Rows are points. Any point is a mix of the corners, with weights that add up to 1. It lies inside the corners' shape when no weight is negative. Is each point inside? If not, which corners have a negative weight?

Corners:
(1): [-1.9 14.1 47.0]
(2): [ 8.8 -8.0  9.9]
(3): [ -1.0  10.5 -14.8]
(4): [ -0.6 -26.7 -15.7]
Points:
[ 3.6  9.7 30.8] -> outside (4)
[  6.3 -10.6  19.7] -> outside (3)
[ 0.3  6.1 -9.4] -> inside
[  4.7  -4.8 -10.6] -> outside (1)
[ 6.9 -6.3 10.9] -> inside
[ -2.5 -16.8  -9.9] -> outside (2)
[-0.2  0.7 24.0] -> inside

Corners:
(1): [  0.3  -9.9  -6.0 -29.1]
(2): [-16.0 -12.5  29.6 -13.5]
(3): [ 10.5  -5.7 -23.3   8.8]
(4): [20.6 20.0  9.6  3.6]
(5): [ -1.2  24.2  24.6 -11.6]
Points:
[  3.2  16.9  13.6 -19.1] -> outside (2, 3)
[  9.7  -5.3 -12.4 -16.4] -> outside (2, 5)
[ -1.0 -11.6   1.5 -18.1] -> outside (5)
[ -2.7  -1.8  12.3 -11.3] -> inside

Corners:
(1): [  4.6   5.6  22.3   0.9 -12.7  -4.0  35.0   5.6]
(2): [ 16.6   1.6 -15.7   5.4  33.6   1.4   0.5 -27.7]
(3): [  5.7  -4.1  -6.6  -2.6  26.5 -18.4  42.2  12.4]
(4): [-20.2 -18.7  -4.1   1.0 -10.2  22.9 -20.9  28.7]
(5): [-12.4  -2.0  11.8  21.5 -25.2   2.9 -26.4   6.6]
(6): [-11.6 -10.5   8.0  -7.5  17.3   2.3  -2.9 -15.0]
(7): [  9.1   6.9 -10.0  -3.7 -23.2  -9.7 -19.2  14.6]
(8): [  3.8 -22.7 -10.4  11.0  -0.3   8.0  -9.3 -15.5]
(9): [-24.7 -14.2  12.4  13.9  -9.9  13.5  40.1 -39.2]
Points:
[-4.0  0.4  8.4  8.4 -6.2 -3.8 11.9 -3.4] -> outside (4, 8)
[ -8.9  -7.1   3.7   9.6 -11.9   5.5  11.5  -9.2] -> outside (6)
[ 1.7 -4.5 -5.4  5.1 10.8  5.1 -1.9 -7.8] -> inside
[-1.2 -9.9 -1.9  5.8 -5.8  4.8 -8.9 -6.4] -> outside (3)
